Every row gives one point. Each copy is the shape, with its points in the same order, turned, moved and blurred by noise. Some copies are also mirrored. Which?

Shape:
[[  8 -11  -5]
 [-24 -10 -38]
 [  8   1  12]
 [-10   1 -15]
 [-54  26  17]
 [-36  32  -7]]
Copy 1, 6 rows:
[[  9  -2  -8]
 [-23 -14 -30]
 [  8  15   8]
 [ -8   6 -12]
 [-60  22  18]
 [-50  26  -4]]
Copy 1 is: only turned
Copy 2, 6 rows:
[[ -1 -25  -5]
 [-30 -34 -40]
 [  0  -8   5]
 [-15 -17 -22]
 [-55  27 -13]
 [-34  18 -33]]
Copy 2 is: only turned
Copy 3:
[[-11 -16   1]
 [ 15 -16 -38]
 [ -9  -4  15]
 [  4  -5 -13]
 [ 56  16  12]
 [ 36  22 -10]]
Copy 3 is: mirrored
Copy 4:
[[ 19  -6 -29]
 [-15   4 -53]
 [ 15  -6  -2]
 [ -4  -8 -24]
 [-43  35   4]
 [-37  10  -1]]
Copy 4 is: mirrored

Shape (9 x 3):
[[-35 -50  11]
 [-48  -4 -12]
 [  5  25 -20]
 [-17   3 -27]
 [  5  -9 -25]
 [ 11  -1  23]
 [-36   1  -3]
 [ 36 -20 -32]
 [ 33  -9  -1]]
Copy 1, 9 rows:
[[ -9 -57 -34]
 [-32 -12 -30]
 [ -1  33   1]
 [ -9  13 -25]
 [ 21   7 -19]
 [ 11 -15  16]
 [-27 -10 -15]
 [ 50  11 -14]
 [ 33  -1  10]]
Copy 1 is: only turned
Copy 2:
[[-38 -38  16]
 [-44   5   1]
 [ -2  38 -19]
 [-30  13 -18]
 [ -8  -3 -33]
 [ 18   4   8]
 [-32  12  11]
 [ 14  -8 -49]
 [ 33  -4 -20]]
Copy 2 is: only turned
Copy 3, 9 rows:
[[-60 -35  23]
 [-13 -37  48]
 [ 23  -4   9]
 [  7 -31  17]
 [  0 -25  -6]
 [-23  17   7]
 [-14 -22  41]
 [  1 -20 -39]
 [-10   5 -22]]
Copy 3 is: mirrored
Copy 4:
[[ -9 -45 -19]
 [-44  -7  -5]
 [-10  38  14]
 [-20  20 -10]
 [  6  21 -13]
 [ 13  -5  28]
 [-32  -4   5]
 [ 35  29 -21]
 [ 33  15   7]]
Copy 4 is: only turned

Shape (8 x 4):
[[ 16   1   7 -16]
 [-55 -19  -6 -16]
 [-22   2  -8 -13]
 [ 13  -5 -11  60]
 [ 19 -18   8 -10]
 [ 11 -14  26 -17]
 [ 24  54   2  -6]
 [ 14 -18  -1 -20]]
Copy 1, 8 rows:
[[ 15   2  -8  -6]
 [-39 -32 -36 -33]
 [-18  -5 -32  -9]
 [-11 -37  17  49]
 [ 27 -10 -23   3]
 [ 31  -9  -1 -14]
 [ -6  43  10  22]
 [ 20  -4 -26   2]]
Copy 1 is: only turned
Copy 2, 8 rows:
[[ 12  -6  10 -12]
 [-49  16 -16   7]
 [-16  14  -7  -4]
 [ 19  23  26  58]
 [  8 -21  10   2]
 [ -7 -25  23  -6]
 [ 44  36  22 -23]
 [  2 -22  -1  -2]]
Copy 2 is: only turned
Copy 3, 8 rows:
[[-13 -14   0 -11]
 [-24  -1  40  53]
 [ -7  -3  20  18]
 [ -6  34 -51  23]
 [-25 -21 -11   0]
 [-37 -15   0  -9]
 [ 15  19   5 -44]
 [-18 -28  -3   1]]
Copy 3 is: mirrored

Shape (10 x 6):
[[  0 -18   2   5 -38   9]
 [-11   0  25  22  27  -5]
 [ 26 -14  42 -18  -9 -14]
 [ -1  -7   9   9  33   3]
 [  7   0  -2  -1   0 -30]
 [ 17  37  -9  -3  29   6]
 [  6 -27 -19  -8 -40  43]
 [ 12 -19  -2   4  15  -1]
 [  5 -10  11 -43 -40 -21]
 [-23   5   8  -2  38   3]]
Copy 1 (10 x 6):
[[  4  -7 -13  32   3 -14]
 [ 16  18  38   8  23  13]
 [ 19   2  -9  31  60   2]
 [ 16   4  23  -8  20  19]
 [ 17   9   3  -6  38 -19]
 [ 34  37  -6 -31  23  21]
 [ -4 -24 -47  18 -22   5]
 [ 20 -12   5  -7  21  12]
 [-14   2 -36  16  51 -23]
 [ -2  22  29 -20  21  23]]
Copy 1 is: mirrored
Copy 2:
[[ -2 -35 -15  10 -11  -5]
 [-22  10  34   8  17  -9]
 [ 21 -23  31  11  -9 -39]
 [ -2  11  34  -2  21   5]
 [  6  11   5 -14 -12 -19]
 [ 30  45  13  14  21  -5]
 [ 27 -41 -28  12  -3  33]
 [  9   1  26  -9   2   7]
 [ 31 -30 -16 -10  -5 -47]
 [ -9  18  23   2  48  -4]]
Copy 2 is: mirrored
Copy 3 (10 x 6):
[[-10 -13  15 -14  -9  18]
 [-17  17   8  44  10 -11]
 [  7  18  25 -14  34 -14]
 [ -9  -1  -3  43  22   0]
 [  8   3 -11  14  -3 -20]
 [ 17  27 -26  44  15  25]
 [-12 -27  -3 -18   8  45]
 [  0 -10  -8  28  19  -3]
 [  3  15 -14 -45   7 -16]
 [-31  18 -25  44  26  -3]]
Copy 3 is: only turned

Shape (11 x 8):
[[ 13  34 -23   7 -32 -15 -28 -28]
 [  5 -30   8  38 -23 -13  29 -12]
 [-13 -14  -7  19  19 -19 -11 -28]
 [-23  26 -28  19 -13  -7  -1  -2]
 [  3  -1   4   7  10  -3  26 -24]
 [ -7  34  -6   8  29  39  16  17]
 [  2 -26  -8 -25  -4  23 -41   6]
 [ 36 -17 -11   1  11 -24  -5  -4]
 [ -2  20  40 -40  13  -1   6   8]
 [  8  41  25  -4  -6  11 -18  12]
 [ 44  -8   7  24 -22  -8   3  20]]
Copy 1 (11 x 8):
[[ 16   9 -48  43  -5 -33  12   1]
 [-29  39  -2   6 -40   5  13   9]
 [  8  37 -11  10  11  23  -4 -12]
 [-21   9 -33  20  26 -21   5  16]
 [-11  12  14  17   0  11  30  -5]
 [-17 -27  18  22  40   4  13  39]
 [ 19 -22 -19  12 -22  20 -44  17]
 [ 31  17  -9 -13 -16  11   9   9]
 [  1 -30  36   6   1 -12 -14 -18]
 [  5 -14  15  40   6 -32 -10  19]
 [ 13  15   2  -2 -35 -17   9  42]]
Copy 1 is: mirrored
Copy 2, 11 rows:
[[ 20   1   5  -7 -60  -4 -37  -7]
 [ 12 -37  14  28  -4  19  17 -13]
 [ -1   7 -15   9 -11 -13  11 -34]
 [  9   9  -4  13  -8   7 -44 -12]
 [ 27 -12  -8  -8   6   2   9 -14]
 [ 39  37 -10  -4  33  10 -20  24]
 [-29  29  -9 -19 -28  12  12  28]
 [  3 -18  -9   1 -19 -33  15  15]
 [  7  12  30 -55  20  -9   0   9]
 [ 27  31  35 -22 -11  -3 -18  18]
 [ 17 -20  27  21 -20  -7   9  35]]
Copy 2 is: mirrored
Copy 3:
[[-13   7  -4 -38 -34 -43  -1 -24]
 [-21 -18  36  -6 -35  22  17  23]
 [-44  -8   7  -1  10  -9  10   2]
 [-23  16 -13  -2 -31  -8  25 -23]
 [ -8   3  28  -5   4   6  18  -1]
 [ 15  48 -20  -2   9  23  35  -6]
 [  6 -35 -46 -24  10   6  -5  -1]
 [  1 -19   5  -3   0 -29   9  29]
 [ 32  12   3  18  16  12 -27 -21]
 [ 16  35 -18 -13 -14   2 -23  -8]
 [ 16  -3   5 -15 -39  -3   0  43]]
Copy 3 is: mirrored
Copy 4, 11 rows:
[[ -6  17  -5  12 -42   6 -31 -19]
 [ 38 -19   4  45  -6  -7  30  -2]
 [ 23  -9 -18  13  26   4 -19  -6]
 [-19  20  -9  31   2  19   0 -12]
 [ 29   7  11   5  17  -1  10  -9]
 [ -5  31  32  -5  25  53  16  13]
 [ -1 -29 -23 -33 -15  39   4  15]
 [ 27  -4  -5  -3 -10 -10  -8  32]
 [-16 -13  42 -38  18  -4  11   2]
 [-20  -4  46  -7  -9  26 -12   4]
 [ 21 -13  23  23 -37   4  12  36]]
Copy 4 is: only turned

Shape, 13 rows:
[[ -8  -2   7  -9  19  -4   5  12   7]
 [  6  -2   5  11  10   1 -12   3   8]
 [ 30  -7   5 -10   9   2  16   3   1]
 [ -2   7  15   9 -50  -1  17  10   1]
 [-12   0   3  -4  19  -5 -14  -9 -16]
 [ 15 -12  12   3  13  15  26   9  -8]
 [ -1   5   7   2  15   3   4 -28   4]
 [ -9   2   4   8  16  -3  -9  11   9]
 [ -7  -2  17   0 -28  10  -5  10  11]
 [  1  17  10  -9 -10   8  -8   9 -30]
 [ -9  -5 -16  -2  13   7  -9  11   5]
 [  4  -5  14  -5 -22   9 -15   6   4]
 [  6  55   3  -9   5  31 -18 -18   2]]
Copy 1 (13 x 9):
[[-17   3  -4  -8   9   6  -2   6  -2]
 [  2  11   2  14  10   4   8  -2   4]
 [  4   3  20 -18  14  -3  23   7   4]
 [ -7  11  21  -4 -46  -4  14 -22   6]
 [ 11   2  -4  -1  15  11 -19  -6  -8]
 [-13   9  23 -18  18   7  21 -15  -3]
 [ 10  -9  20  11   2  28  -1   1  -6]
 [ -9  11  -8  13   7   7  -4   0  -2]
 [ -5  13   6   1 -22   6   0 -16  25]
 [ 13  31   2 -22  -6   4  -8 -17  -7]
 [ -2   3 -20  -1   9  10   6 -10  -2]
 [ 10  16   2  -2 -15   0   3 -15  23]
 [ 32  32   1  -3 -13  60   3   7  -4]]
Copy 1 is: mirrored
Copy 2 (13 x 9):
[[ 17   3  -3 -14  -2 -17  -3  12  -4]
 [ 11 -10  -6  -1  11  -2 -17   3   4]
 [ 29 -13  13 -18  16  -3   8 -10  -4]
 [ -9  14 -40  -9  36   0  30  -9  -5]
 [  2   0   6  12 -16  -8 -10   1 -13]
 [ 18   0  11 -19  22   5  11  11 -12]
 [ -2  -4  20   5   3 -11   8  -5  14]
 [ 11  -4 -12   0  -1 -12 -15  18   1]
 [-11   9 -28 -20  20  -9  -5  -6  -7]
 [  9  24 -10   0  -2  15   2 -12 -17]
 [  5 -11  -9 -16 -12   4 -12  14   1]
 [ -6   3 -21 -17  21  -3  -8 -16  -9]
 [  7  31   6   6  -7  23 -10 -26  42]]
Copy 2 is: mirrored
Copy 3, 13 rows:
[[-13  -6   9  -8  25 -12 -11   4   2]
 [ -1   1  -5  10  25   4  -6   4  -1]
 [ 17  -1  24   0  20  -6  20  -2   0]
 [  2  42   4  15 -21  -6  -6  12  20]
 [ -6 -13  -3 -10   8  -2 -16   4 -23]
 [ -3   4  35   5  15   6  11   0   1]
 [ -5  11  -1  -4  23  -2   3 -13 -24]
 [-13  -2  -2   5  24  -2 -13   9   2]
 [  2  22   3   2  -1   8 -21  -2  22]
 [ 14   8   9  -8  -9   8 -14  26 -13]
 [-11 -13  -8  -9  16   8  -1   4   6]
 [ 16  11   1   1   1   8 -20  -3  15]
 [ 17  37 -16 -30  32  27  -6  22 -28]]
Copy 3 is: only turned
Copy 4, 13 rows:
[[ -5 -24   4  -8  16   2 -14   8   0]
 [ -1  -1   1   4  18  14 -25   6   0]
 [ 24  -5   4 -20  26  14  -1   3  10]
 [  5  12  18  12 -32  18  13 -12   8]
 [ -5 -10 -10  -2  18 -10 -26  -9 -11]
 [ 14 -21  -3 -19  16  28   4  -8  -3]
 [-16   7 -19  -7  31   3  -4  -8  -3]
 [-11 -14   4   7  16   7 -21  13  -3]
 [-13   1  15  -6 -18  14 -15  -9  17]
 [ 10  -1  23  -5   0  -9 -16 -18 -21]
 [ -8 -11  -4  -8   8   2 -28  19  -8]
 [  3   7  11  -5  -6  15 -27 -10  11]
 [-27  39  25 -19  31  -6  -9  -1 -28]]
Copy 4 is: only turned
